Each row is a point. To make a cloud, some directions were put in groups of two or more. Within a group, all points are equally far from the middle, so they leave a hole (a ring in 2 directions, a hollow ball in 3). The other directions are filled evenly. Then the cloud was stretched, turned, moved and blurred a little. How many holes are there, and how many directions does each take, smallest first?

Cloud, 13 rows:
[[ 0.26 -0.43]
 [-0.26  0.29]
 [ 0.36 -0.08]
 [ 0.05  0.48]
 [-0.24  0.59]
 [ 0.13  0.28]
 [-0.15  0.50]
 [ 0.34  0.28]
 [ 0.64  0.25]
 [ 0.18  0.59]
 [-0.37  0.11]
 [-0.02  0.36]
 [-0.49  0.40]]
Holes: 0

Cloud:
[[-0.03 -0.21]
 [-0.31 -0.26]
 [ 0.13  0.63]
 [ 0.60 -0.01]
 [ 0.22  0.33]
 [-0.24  0.61]
 [ 0.19 -0.32]
 [-0.23 -0.13]
 [-0.41 -0.41]
 [-0.41  0.02]
 [ 0.54  0.16]
 [-0.52  0.24]
 [-0.47 -0.02]
 [ 0.20  0.46]
 [-0.39 -0.46]]
Holes: 0

Cloud, 20 rows:
[[ 0.21  0.56  0.39]
 [ 0.04  0.36 -0.09]
 [ 0.00 -0.11  0.77]
 [ 0.01  0.19  0.80]
 [-0.21  0.52 -0.01]
 [ 0.25 -0.50  0.03]
 [ 0.37 -0.15  0.47]
 [-0.07 -0.43  0.18]
 [-0.01 -0.02  0.16]
 [-0.13  0.52 -0.12]
 [-0.01  0.37  0.59]
 [-0.54  0.09  0.24]
 [-0.23  0.49 -0.08]
 [ 0.03  0.48  0.63]
 [-0.27 -0.25  0.58]
 [-0.10  0.13  0.21]
 [ 0.22 -0.26  0.73]
 [-0.06  0.39  0.39]
 [ 0.25 -0.39  0.34]
 [-0.41 -0.21  0.52]]
Holes: 0

Cloud, 19 rows:
[[ 0.18  0.14  0.12]
 [-0.18  0.50  0.10]
 [ 0.48  0.49 -0.32]
 [-0.04 -0.02 -0.58]
 [-0.25  0.65  0.22]
 [ 0.32 -0.15 -0.14]
 [ 0.32  0.29  0.27]
 [-0.14 -0.01  0.22]
 [-0.39 -0.15  0.49]
 [-0.10  0.47 -0.54]
 [ 0.38  0.02  0.39]
 [ 0.23  0.67 -0.64]
 [-0.37  0.20 -0.29]
 [-0.75 -0.36  0.02]
 [ 0.57 -0.04 -0.21]
 [-0.63 -0.10  0.14]
 [ 0.15 -0.43 -0.56]
 [-0.30 -0.41  0.29]
 [-0.16  0.37 -0.09]]
Holes: 0

Cloud:
[[ 0.69  0.10 -0.35 -0.10]
 [ 0.69  0.03 -0.22  0.01]
 [ 0.38 -0.12  0.48  0.14]
 [ 0.32  0.38  0.27 -0.56]
 [-0.12  0.10 -0.47  0.39]
 [ 0.10 -0.01 -0.54 -0.49]
 [-0.04 -0.18 -0.40 -0.45]
 [-0.21  0.03  0.71  0.26]
 [ 0.07  0.12 -0.67  0.16]
 [-0.29  0.55 -0.18  0.22]
 [-0.32  0.20 -0.39 -0.28]
 [ 0.10 -0.53 -0.21 -0.23]
 [-0.18  0.10  0.62  0.41]
 [ 0.37  0.06 -0.71 -0.06]
 [ 0.45  0.10  0.35  0.22]
 [ 0.24 -0.59 -0.18 -0.07]
 [ 0.44  0.07 -0.06 -0.66]
 [ 0.53 -0.29  0.21  0.07]
 [-0.52  0.40  0.30 -0.20]
 [-0.21 -0.17 -0.27  0.49]
 [ 0.52 -0.18  0.27  0.12]
 [ 0.60 -0.25  0.03  0.11]
 [ 0.00  0.45  0.52 -0.43]
 [ 0.42 -0.10  0.43  0.16]
 [ 0.18  0.30  0.46 -0.52]
 [-0.39  0.02  0.19  0.55]
 [ 0.62  0.31 -0.21 -0.40]
 [ 0.63  0.34 -0.07 -0.16]]
Holes: 2 (2, 2)
